Each row is a point. The last column is the point's height on a tilted bowl or saddle (a function of degree 2), plus a little noise. Along how many of its main directions does it bend up, bend down or stay straight?

Points (17 x 4):
[[  5 -19  -7  19]
 [-16 -26   4  17]
 [-60 -14   5   1]
 [ 23 -50 -17 -20]
 [ 33  11  19  22]
 [ 19   6  -2  28]
 [ 47  13 -24  34]
 [-33 -48  22  21]
 [ 32  27   9  19]
 [ 15   2   9  28]
 [  7  22 -27  47]
 [ -4  -7  -7  26]
 [-21  26  -9  26]
 [ 14 -16  15  26]
 [-21 -41  43  60]
 [ 40 -51 -27 -28]
 [-32  13  -6  21]]
Directions: 1 up, 2 down, 0 straight

Points (23 x 5):
[[ 11  11  39  13  -7]
 [ 29 -27  55  -5 -60]
 [ -6 -16  18  10  -6]
 [  1  29 -10  10 -13]
 [  2  20 -14  18 -11]
 [ 36 -20 -23  19 -26]
 [ -8  20 -16  15 -13]
 [ -9   1  21   8  -1]
 [ 25  36  24  -2 -23]
 [-12   8  -7 -34 -10]
 [-60  21   2 -20 -52]
 [ 25 -31  -3   5 -24]
 [ -9   2 -33 -29   0]
 [  4 -22   9   2 -10]
 [ -4  10 -25   0  -3]
 [-15  17   1   9  -7]
 [  1  -2  -9  28  -9]
 [  0  15  -5 -27  -7]
 [-20  21 -14  -3 -13]
 [ 15  14 -17  24 -13]
 [ 13 -18 -26 -32  -3]
 [-11 -17  -1 -34 -15]
 [ 27   2  18  -4 -11]]
Directions: 0 up, 3 down, 1 straight

Points (45 x 7):
[[-28  26 -33  13  16 -20  -6]
 [-12  18  37 -22  29  16  29]
 [ -5   3  40  -4   7   5  20]
 [ 22 -19 -24   5  -5  -6   8]
 [ -7 -39  15  13  -7 -19  26]
 [-10  41  22  -2  -8   2  43]
 [ 16  20 -19  -6  -8   5  13]
 [-21   1   6   9 -11  11  13]
 [ 34  24   6  25 -24   6  -5]
 [ 12 -27  26  -8 -48   8   8]
 [-14   5   2   4   1  -2  11]
 [ -3  38   0  21   9  -5  26]
 [-29 -29  -4 -13  -7 -28   9]
 [ 23 -13  43  -1   1 -12  -7]
 [ -1  30  10  -5   0   1  23]
 [ 22 -14 -32 -29  -7  16  36]
 [ 12 -10 -15  28 -15  14  -1]
 [ 13  15 -19  10  12 -11   6]
 [-10 -16  23   3   1 -12  15]
 [  8  21  -8 -10 -15  31  29]
 [ 24  16 -16 -16 -60 -20  60]
 [ 27  -6 -12  22 -22  17 -17]
 [-26 -13 -13  26   5  -9  18]
 [-10 -40 -32  -7 -24 -26  40]
 [ 10   4  -9   8  -2 -28  16]
 [ 12  -5  22  -2   1 -10   4]
 [ 19 -11 -13  -6   6   8   2]
 [ 14   1   4  16  15  26  -2]
 [ -7  10  24  19  13 -50  50]
 [-17 -31  33  11  20  -7  33]
 [-30 -12  24  34 -26   9  29]
 [-30  -2   5  10 -28 -18   6]
 [ 18 -17  12  34  -3 -17  13]
 [-19 -15  21 -16  16 -39  16]
 [ 32   2  -2   4 -14 -10  -8]
 [ 14 -29 -25  -4  21  19  23]
 [-26  -3 -31  -5 -11 -13   0]
 [ 27 -21 -15   3  28  -3   3]
 [  4  11 -20 -12  10  18  17]
 [-10 -18  10  40   9 -31  54]
 [ -7  -2   1  37 -10 -21  31]
 [ 19  36 -28  47   4  16   4]
 [-14 -13  -2   0  16  35  25]
 [ -6 -23  -6  21  43  42  45]
 [ 16 -12  15  47   4  -3  15]]
Directions: 3 up, 1 down, 2 straight

Points (61 x 9):
[[-16  11   8  -3  -1  10   4   1  11]
 [ -9  25 -11  22  -6  15  17 -31  28]
 [  1  22  24  -6  -3  17  23  17  21]
 [  3   3   3   0 -12 -15 -22  -6  12]
 [ 29 -21  -2  -8  -6  -7  31   9  30]
 [ 10 -13   2 -13   0  12  10 -23  11]
 [  5 -13 -17  -2 -23  13  17 -22  18]
 [ -1  16  30  -7  31   1  17  29  34]
 [  1  17   6  -1  -1 -12  -4  30  11]
 [-11   2 -21 -13  -1  10  14  32  19]
 [  5  10  -9 -15   3  -9  -2  -5   4]
 [ -2  -9 -20  -3   6 -13 -12  17   8]
 [ -8  -9  15 -13   6   0  -2 -18  15]
 [-28  -4   1   7 -38  -2 -32  -2  52]
 [  5  13   8  -4 -14   9  14  14  12]
 [ -8  -5  22   9  17   9 -12 -17  23]
 [ 11 -20  12  20  46  11 -10  11  46]
 [ 22   0   1 -21 -10  -3  20  -9  15]
 [ -8  43  -1 -19   3 -10  22  24  26]
 [ 22 -41   2   9 -23   1  13  -4  37]
 [  4  19  27  -4  -8   0  27  11  22]
 [-19   4 -11  17   7 -38   2  10  11]
 [ -9  -3  45  -1 -15   7  -1  10  35]
 [ 14 -22   9 -19  13 -22 -11   3  17]
 [-17 -16  10 -34 -45 -16  14  14  46]
 [-16  -4  -5 -14  10  18 -25  31  39]
 [  6   2  23 -23   8   0   5   1  15]
 [ 13 -11   4   5   1 -17 -24 -11  15]
 [ -8   6 -13  -4  31  23  17  -8  18]
 [ 13  18   8  -2  -1  15 -22 -20  24]
 [  4  15   7  16   5  30  18  -2  15]
 [  9   3   3   5   9   2   0  15   8]
 [ -3 -14  -9  -7 -60 -21  -4 -34  60]
 [-22   0  16   4   9  27   7 -30  21]
 [-21  19  31   7  15 -16  10  45  39]
 [  9  -7   0   1   3  -8  -7   5   6]
 [ 34 -24  -5   8  31  -5  -2  16  37]
 [ 39  -5  27  19  15  -4 -16  14  42]
 [  6   1 -13  19  -8  15   4   8  13]
 [ -1  -5  24   3  -5  -5  32  14  23]
 [ 11   2  12   6 -24 -17 -17  -1  17]
 [  5  21  -3  -5   2 -20  -5   9   3]
 [ -6  -3   4 -14  -9  -7 -23 -11  17]
 [ 17  16   4  10 -11  -1  -3 -11  14]
 [ -8  11 -10 -18  -8 -12  17  27  12]
 [-20   3  -6  20   7  24  20 -22  18]
 [  7  -4 -15 -21  14  18  -8  -3  14]
 [ 11  23  -2  13  -6  22 -13   3  22]
 [-15  17  32  -8   5   6  33   7  26]
 [-15  29   1 -11  30 -16  -8   6  20]
 [-28  19  -3   5 -26  23  -4 -36  44]
 [  9  32  11 -25 -23  24  17  21  35]
 [-29   5  -1   2  -9 -28 -18 -20  26]
 [ -2  -6  23  -2   4  13   8  23  18]
 [ 13  10   7  19  10 -11 -28  -2  20]
 [ -2  22   2   9  12  18  20 -17  16]
 [  3  -9  30  11   5 -23  -5 -14  26]
 [-23  28  13   4  20  10   4  -2  24]
 [-11   4  17  37  13  11   9  -5  27]
 [ -8   9  -3   3   8 -10  -5  -3   6]
 [ 11  13 -25  13  30   8  -6  22  28]]
Directions: 7 up, 0 down, 1 straight

Points (74 x 9):
[[ -4  12  11  20  -3 -17  25  16  -1]
 [-12  -8  -6   5 -27 -11  -4  51 -45]
 [ -6  -2  13   0 -42 -16   5  13 -41]
 [  9 -10  -7 -21  -6  31  44  23 -38]
 [ -8 -15   2  -1  -1   5  24 -15   5]
 [ -3 -11 -18  36   5 -23 -14  17   9]
 [  4 -32   6  -8   7 -27 -18   0 -12]
 [-31 -10   5  13  -3   3   7 -21   4]
 [ 16  16  -2  23   1   7 -10  -8   6]
 [ -1   0  18  -7   3 -16  -2   9 -12]
 [ -7  -7   8   0  21  19  15   3  -9]
 [-12 -60 -15  27  -8   3 -13  16  24]
 [ -4 -10 -12 -20   0  12  -9  22 -26]
 [ 14 -37  -6 -14  -5 -25 -10 -17  16]
 [ -4  13  11 -12  -7 -30   5   5  -1]
 [ -4  21  16  -7 -33 -22  20  12 -10]
 [-16   7 -13 -10   2  28  11   1   5]
 [-10  -6   1 -10  -4  -8   4  -2   0]
 [  8  -5 -11  10  18  34   3  -8 -20]
 [-10 -26  -1  16  -2   4  10  26   6]
 [-16  22 -28  19 -24 -17   9 -19 -39]
 [ 19  -7  -6 -13  30  -4 -37   0 -31]
 [ -3 -10 -16   8   4  -4 -27   3 -16]
 [  2  -3  -2  21  -9   7 -14  22   5]
 [ -6   0 -29  -6  -3 -34 -23  -5 -34]
 [  9 -18  -9  -1  -2 -13 -45   9 -29]
 [ -6  12  -6  11  -7  41  14  -8  -6]
 [  7   0   0  22  26  11 -26 -25 -29]
 [  4   3 -13  -7  27 -14  18  14 -25]
 [  4  -3  18  14 -28  -4  24  -1 -26]
 [ -3 -20  -9   0  23   7  12  17  -7]
 [ 18  -8  -9  -4   0  12  15 -11 -14]
 [ 25  57  17 -17 -27 -33  -9   3  60]
 [ -8 -12  -7  19   9  35 -41 -10 -40]
 [ 20   6  -2  18  -4  -9  16 -17  -9]
 [  9  50   0   4   9   4 -11  -1  13]
 [-18  13  38  -5 -24  32   5 -20 -22]
 [  1  19 -16  32 -21   9 -10  22  21]
 [-26   3  20 -13   1  -2 -13   1  -8]
 [ 17  30 -15  23 -22 -13   1 -13 -10]
 [-15 -14 -16  15  15  29 -34  -9 -32]
 [-20  -6  22   5  13  -5   7  19 -12]
 [ 30  -6  13   2 -21  14 -17  -7 -17]
 [-14  20  16 -34  14 -22  -6  17  -1]
 [  1 -13  -1   5   2 -18  -8  20 -16]
 [ 11   7 -25   7 -10  10 -16  -4 -21]
 [-30   2   3  19  13  -4   4   8  12]
 [ 17   1   5 -35 -19  -7 -17  -1  -4]
 [ 10   3 -10  -4  12  28  24   6 -21]
 [ 22  -5 -19 -27   1  16  -8  -1 -28]
 [-12  21   2   4   0  -5  28 -18   3]
 [-16  11 -14 -18  -1   8  23 -13  15]
 [-16  21  -4   2  -9  10  -8   8   3]
 [-14 -16   2 -22  12  10  33 -19  27]
 [ 11  -5  25 -26 -14   5  10  -9  -8]
 [-17 -16   7   6 -19 -14  -7  -4 -18]
 [ 14 -41  21 -22 -14  11  19  -1 -32]
 [ 19  20  -7 -38  -4 -34  -5  33 -33]
 [  3  -9  -6   7 -12  11 -19  -4 -15]
 [-25   7  27 -19  -5 -10  18  19  10]
 [  3 -16   3  15   7 -21  17 -22  -9]
 [-34  -7  -5 -15  24  -3  17  29   8]
 [-18 -16  -8  -2  18   0  -9  13 -10]
 [-17   5 -13  13  -9 -38 -22  19 -40]
 [ 10 -12 -31  10  -2   2  10  -9 -10]
 [-21   1 -12 -27  10   5  -3 -29  11]
 [  3  16  11  -7   1  29 -11   8 -17]
 [-12 -30  10   0  -2 -42  -5   4 -30]
 [ -4 -24 -37 -29  11  -4  -4  11 -23]
 [-15   6  -8  -7 -18  28 -24 -26 -41]
 [ -1  -1  -2  -2 -12   0 -13 -21 -12]
 [-29   2 -25 -31  10  28  13  21  10]
 [-13  -4  20 -10  17  -5  24  11  -7]
 [ -7   4 -12  10  -4  25   1 -31 -24]]
Directions: 3 up, 5 down, 0 straight

Points (68 x 9):
[[  2  25 -12   9  -5  13  13   0   0]
 [  8  23  -5 -10  15   1  37 -15   6]
 [-12   9  22  15   2 -17   8   0  15]
 [ 12  13  36  29   3  -2  -5   7  32]
 [  6  34  22   0  -9 -21  -5 -12  22]
 [  6   9  27  25  -5  11 -15  -8  21]
 [ 16  -2  -1   6   7   7 -10  -9  18]
 [-21  16 -28  25 -15  12   7  -3  -3]
 [-24   3  -3 -11   4   1   3 -35  25]
 [ 10 -17   3  34  12  12  13   7  23]
 [ 17  17 -10   1  11  16  23   4   9]
 [ 29  33 -28  -4 -24 -11 -10  -8  26]
 [-22 -25  25   3 -31  19  10 -15  11]
 [ 25  -1   2  30  35  -6 -16   3  51]
 [-18  15 -23  15  24 -52  35   5  34]
 [ 22   6  21  14 -12   5   1  16  23]
 [ 25  24   4 -40 -26  16  33   4  45]
 [ 27  -1   3  33 -14 -13   2  17  32]
 [ 31  28  -7  24  -4  -6   1  23  38]
 [ 20  -3   3  45 -16  27  -7 -13  40]
 [-19  21  -6  -1   0  -3 -32 -12  32]
 [ -1 -11 -35   9   1  20 -12 -24  23]
 [ -9  10  38  -2 -26  32  36  -7   9]
 [-31  -6 -21   8 -34   4 -23  -5   3]
 [ 29  21   2  -4  -9 -18 -18 -18  35]
 [-22 -44 -32  -1   5  10  10  -1  26]
 [ 16  33   4 -38 -43   0  44 -20  19]
 [  5   6  -6  -3  18 -18 -11 -45  60]
 [  1  34   7  24  -9  -6   1   7  20]
 [  5 -13   1   8  -7   2  30   5   4]
 [ 15   8  18 -35 -16 -15 -56 -17  53]
 [ -9   8   0 -24  -6  13 -21  13  18]
 [ -3  24 -15  13 -12  16  12   5  -3]
 [  7   1  -1   0  22   9  -4  12  16]
 [-17   1 -20  -1   4  14  24   8  -3]
 [ 13  25 -13  10 -26  14 -60  41  55]
 [  1  10  27  23 -11 -10  -3  10  22]
 [ 11  17 -30  13  -9  -5 -22 -35  47]
 [-15  -7  -9  -6   3  -5   6   6   8]
 [-13  33   9  -6   2  17 -21 -28  27]
 [-25  16  16   0   5  -1   6 -14  12]
 [-37  -8 -29 -14 -23  13  -1  21   3]
 [-20 -25  17 -33  -7 -16   0  -6  39]
 [ 29  -1  -3   8   2 -12  -2 -27  28]
 [-16 -35  -2 -12   3   6   5  11  22]
 [  6  14  27 -19  -4   0  17 -11  13]
 [ -3  23   1  -2  -2  25  23 -13  -1]
 [ 16 -12  33  16  12  11  -8   3  24]
 [ 16   9  -2 -25  -4  -3 -17  -5  27]
 [-26  37  10   5   4 -24 -15 -18  48]
 [ 12   5  10 -14 -12  14   0  23  21]
 [ -7  28  35  31   8  38 -29 -27  33]
 [-28 -20 -22   8  -5 -22  21   7  17]
 [ -1  29   2  20  18   9 -33   1  47]
 [  3   9  31  -8 -20   2   1   0   8]
 [-20  -7  -3  -8 -10  19 -17  16   8]
 [-13  13  39  12  13  26 -19  17  30]
 [ -2   5 -37   8   0 -42  -4  -7  34]
 [ -8  19 -37 -23  12  -7  20   2  12]
 [  1 -10 -18   6 -19  10   3   7   1]
 [-15  37  18  -3 -20 -10 -14 -20  18]
 [-14  22  10  -2 -17  35  14   6   0]
 [  2  -2   1  -4   5 -32  40  30  12]
 [  6  -6  -3 -22   6  -5  -5  -9  22]
 [ 17  11   7 -19 -20  21   0  -8  19]
 [  3  -7  17  17  11  -9   3 -46  35]
 [ 16 -10   3   4   4 -10  21   3   6]
 [-11  -1 -15  -8 -21 -16  -1 -24  11]]
Directions: 4 up, 0 down, 4 straight
